Rows are points. Examples show where two turns around zero, p and q, send a point. Where does a point land after both, in the order given? Backwards means that the second turn is done in reverse. Each puzzle has new turns, and all numbers are rounded.

Turn p:
[ 15 -33  55] => [-48  44  12]
[-23  -8 -20] => [  8 -24  19]
[-22 -28  20] => [-31  -2  27]
[ 0 24 -5] => [  8 -10 -21]
[ 9 49  1] => [  9  -9 -48]
[ 20  -4 -51] => [54  1 11]
Turn q:
[46  3 56] => [-49 -36  39]
[-17  37 -19] => [-12  31 -30]
[-46  12 -13] => [ 14   7 -47]
[ -8 -20 -24] => [31  8  1]
[ 30 -37   3] => [ 16 -15  43]
[-4  4 -3] => [ 0  4 -5]
Where do these land?
p, then q: [-31 -29 -21] => [ -5 -46  11]
p, then q: [30 13 32] => [ -4  37 -26]
p, then q: [-8 25 -4] => [23  9 11]
p, then q: [ 23 -47 -55] => [-60 -23  40]
p, then q: [ 2 25 32] => [ 23  23 -24]
q, then p backwards: [-17  13  16] => [-8 22 13]

Turn p:
[-75 -10 -24  15] => [ 56 -54 -22  -3]
[ 23  38  38 -33] => [-63   1  -7  22]
[ 34   8 -12  22] => [ 2 42 -7 -2]
[ 14 -18 -16 -14] => [ -3   6  14 -27]
[  4 -18  13  10] => [ 8  5 21 10]
Turn q:
[ 65  11  -7 -48] => [-50  -4  -3 -64]
[-21 -35 -14  15] => [ 41  13 -16   5]
[-48  24  10  12] => [ 14 -27  15  44]
[ 24 -21 -23 -18] => [  2   6 -21 -37]
[10 32  7 20] => [-31   1   0  25]
[-28 -12  28  18] => [24 12 25 26]
Where do these land?
p, then q: [-17  -6  45 -15] => [30 32 13 22]
q, then p: [-44 -11 -20 -30] => [ -7  28  45 -23]
q, then p: [ 15  23 -28  44] => [ 44   1 -38 -11]
q, then p backwards: [-27 -21  -2 -39] => [-29 -36 -23  -1]
q, then p backwards: [42 32 12 10] => [ 34  22  20 -31]
q, then p: [ 31 -17  -6  30] => [ -5  -1 -46  -5]

Turn p:
[-2 35 -1 -9 29 23] => [  6  -2  26  20 -26 -30]
[-39   8  42  27 -15  23] => [ 19 -23  21 -47  18 -31]
[  4 -20  46  -2   6  -2] => [33 -9 13  1 34  9]
[  4   6 -17 -26  -5  21] => [-24  -2  23  10 -15   8]
[ 21  11  16 -33 -59 -47] => [ 23  12  -2 -30 -23  74]
[ 19 -26 -39  39  22  -1] => [-26  -8 -51  27  12 -18]
[ -7 -15 -48   4  21 -16] => [-32  31 -28  18   0 -12]
Turn q:
[-15   6 -22  -5  -6 -39] => [ 31  -4 -32  -1  -3  17]
[-46  -7  26  -6  20 -40] => [ 36 -38  10  -9 -34  28]
[  8 -20 -25 -29  -9 -35] => [ -3  -5 -43 -16   5  32]
[-15  -2   5 -29 -20  33] => [-18  23  24  16   3  30]
[ -2  21   1 -27  11 -20] => [ 23  -5   2 -20  19  20]
[ 31 -39 -17  34  42  45] => [-49  22   3 -32 -30 -55]
[37  2 24 45 -5 18] => [-24 -18  10  18  13 -54]
[  1  39   8  17 -33  37] => [  3  23  27  45  27 -19]
Where do these land?
p, then q backwards: [-12  72  25 -20  -8  -2] => [-57   3   7  18  53   7]
q, then p: [-24  -5   9  23   1   4] => [  8 -15 -16 -20   3  16]
p, then q: [  7 -27  17  10   1 -25] => [ -4  22   0 -30   5 -19]
p, then q: [  6 -37   7 -29   2   9] => [  2   0  37 -11 -20 -22]
p, then q: [ 12   5  31  76 -14  17] => [-37  -6 -59 -42 -16  23]
p, then q backwards: [ 12 -25 -41 -28  32   0] => [  3 -11  -8   3 -52  37]
p, then q: [ -1  17 -47 -31 -14  -2] => [19 16 19 49 -2 16]

Turn p:
[-15 -17   3  23  19  14] => [  6  -2 -15 -19 -31  -5]
[-10  30  18 -15  -5 -14] => [ 2  2  2  5 22 36]
[  5 -23 -11  20 -42  32] => [ -2  36   2 -25   6 -43]
[ -3  30 -11 -11   6 -16] => [ -7  -2 -10  27  12  21]
[ -5  17   7 -23  -6 -40] => [ 3  0 23 28 13 33]
[ -4 -18 -19   8  12  14] => [-12  -1  -9  -3 -23 -19]
[ 11  17  14 -12 -18 -41] => [19  3 26 26 24 21]
[ 18 -14  -2  21  23  29] => [  6 -21 -23 -18 -13 -29]
[  3 -20   2 -11  10  22] => [-16 -15   4 -20  -8 -13]
Turn q:
[ 11 -13 -36 -17  19 -27] => [  9  11 -47 -10 -20  -3]
[ 14  -3  25  -3   8 -12] => [-18 -18  -6  -2   3  19]
[ 11 -25  25  -6 -36   9] => [-29 -17  10 -17  29 -21]
[ 16   8   6  -5 -13   3] => [ -9   6   6 -15  11   7]
[ 10   1  -8 -22  -1 -11] => [  4   0 -16 -22  -2   4]
[ -2   1 -16  10  25  28] => [24 15 -6 28 13  3]
[-28 -25   8 -17   6  10] => [ 19 -32  -3   6   6 -22]
[  4  21 -13  36   5 -28] => [-18  26   4  15 -36  13]
[-36  36   9  24 -13  27] => [19  9 58 16 -5 -1]
Where do these land?
q, then p: [ -1 -20  21  10   5  12] => [ 12  -3  -2  -5 -30  -1]
q, then p: [  0 -16 -18 -37   6   6] => [-15 -20   9  31   1 -19]
q, then p: [-14 -19  10   7 -19  -3] => [ 11   6  21   3 -17  14]
q, then p backwards: [ 11  56  17   5 -11   3] => [-35 -10  32 -23 -20 -21]
q, then p: [ -6 -16  -7  -6   9  10] => [  7  -6  -1  16  -8 -11]
q, then p: [ -5  -6  25   5   7 -18] => [ -3  16  11 -18 -17  -8]
p, then q: [-11  -6 -76   2  11   5] => [ -9  24  34   8 -56 -33]
q, then p backwards: [-12  22  15   5   2 -10] => [-12 -14  11 -10  10 -17]
q, then p: [ 38   5  12   9 -10  -6] => [-25   3 -19 -14 -10  23]
